Each row is a point. Examples show where two turns around zero, p and q, send a point. Where does a point land after both, in the order given? Backwards means that the second turn is done in reverse. Each puzzle has new turns, and all numbers are rounded.

Turn p:
[-19,17] => [-22,-13]
[-17,-28] => [21,-25]
[35,-5] => [15,32]
[2,16] => [-15,7]
Turn q:
[13,-30] => [27,18]
[-4,36] => [-35,-10]
[-9,-6] => [7,-8]
Where do these land?
p, then q: [-5,6] => [4,-7]
q, then p: [15,24] => [-18,-22]
q, then p: [-3,27] => [-1,-27]
p, then q: [-3,-48] => [9,47]
q, then p backwards: [-5,-9] => [0,-10]

Turn p:
[2,-39,0,-10] => [11,-4,-22,32]
[8,-7,-10,-7] => [-5,-2,-15,2]
[0,16,2,17] => [6,7,11,-19]
[-12,13,-2,1] => [-9,8,13,-4]
[2,17,9,-1] => [-3,-8,13,-12]
Turn q:
[-8,13,-19,-18] => [-21,-21,6,2]
[-3,-14,-3,10] => [-1,15,-4,9]
[10,26,6,5] => [3,-10,-8,-26]
[10,-23,4,-5] => [15,4,-2,20]
[-8,-3,12,8] => [5,13,8,-5]
Where do these land?
q, then p backwards: [-14,-4,0,9] => [-13,6,-9,3]
q, then p: [6,-7,12,5] => [-1,-8,-6,-13]
q, then p: [8,-5,1,-7] => [8,1,-8,-2]
q, then p: [-18,4,14,-5] => [4,-18,14,4]
p, then q: [-3,9,11,5] => [14,-2,6,0]
q, then p: [10,-1,-48,-13] => [9,46,-5,19]
p, then q: [12,5,9,6] => [10,-7,-1,12]

Turn p:
[16,-7,-5,12,-1,5,6,1] => [0,-4,0,6,-17,-10,10,-5]
[12,5,-2,-8,7,1,-4,12] => [-3,-10,-15,-5,1,4,9,0]
[-19,9,-1,38,11,-11,6,-1] => [-6,-14,20,36,8,-7,-12,2]
[3,10,0,0,4,-15,0,-19] => [13,-4,-2,-1,7,-15,-14,7]
[-16,-33,-10,-16,-20,-8,7,4] => [-7,30,0,-8,-9,11,-15,-28]
[2,-7,-2,-9,7,9,7,-4] => [5,13,-9,2,-2,0,8,2]
[7,9,-10,-6,-1,15,-21,2] => [-18,-3,-4,-16,4,-6,12,11]
[13,12,-7,-8,-9,14,4,6] => [1,-4,0,-14,3,-5,22,-5]
[-18,1,37,-4,0,-10,-5,-1] => [14,-2,11,-1,4,29,-20,15]
Turn q:
[-3,-10,-3,0,-11,-7,-31,0] => [-25,-6,-5,0,15,12,-13,5]
[-5,-6,6,3,5,15,2,-2] => [0,-11,0,2,-10,-9,1,7]
[0,21,9,11,3,-11,4,-3] => [5,6,15,6,8,-11,-2,-17]
[-7,-8,-11,-1,9,-10,-21,8] => [-13,1,-20,-5,15,-2,-10,1]
[25,2,7,13,16,-7,5,-11] => [-12,19,10,-6,-16,-13,4,-13]
[-8,-5,10,4,-11,1,12,10] => [12,1,9,8,1,-1,-5,16]
[9,5,9,-48,-10,-5,10,-12] => [2,6,-7,25,-3,28,37,-4]
[-3,2,-24,5,3,23,7,16] => [18,-14,-8,-28,-1,-3,2,8]
[-9,-1,-5,11,-4,1,11,-6] => [12,-3,3,0,-8,1,-13,-2]
Where do these land?
p, then q: [-5,-6,11,-18,-10,-4,-10,8] => [-3,-20,-7,-1,0,6,17,1]
p, then q: [-2,18,-4,7,-1,-1,-1,2] => [-3,9,-8,7,-6,-10,-3,6]
q, then p: [-1,-4,16,-19,-4,18,5,14] => [5,-6,-1,17,-11,12,11,-22]
p, then q: [-15,11,-4,13,16,-5,13,-16] => [-10,16,7,-9,4,-24,-12,-6]
p, then q: [3,14,-8,-5,14,-5,8,-13] => [-3,20,-9,-12,2,-7,-2,-8]
p, then q: [4,-8,24,-13,7,11,-12,18] => [15,-21,-1,-15,-4,6,13,18]
q, then p: [14,-11,-13,27,-21,-10,-3,-19] => [-10,8,15,-29,8,13,2,26]
p, then q: [-3,8,-7,1,13,-12,17,5] => [-8,7,-3,-12,-14,-7,-12,-10]
q, then p: [4,-22,-13,8,-15,8,-17,1] => [-22,14,-3,-11,7,20,6,1]
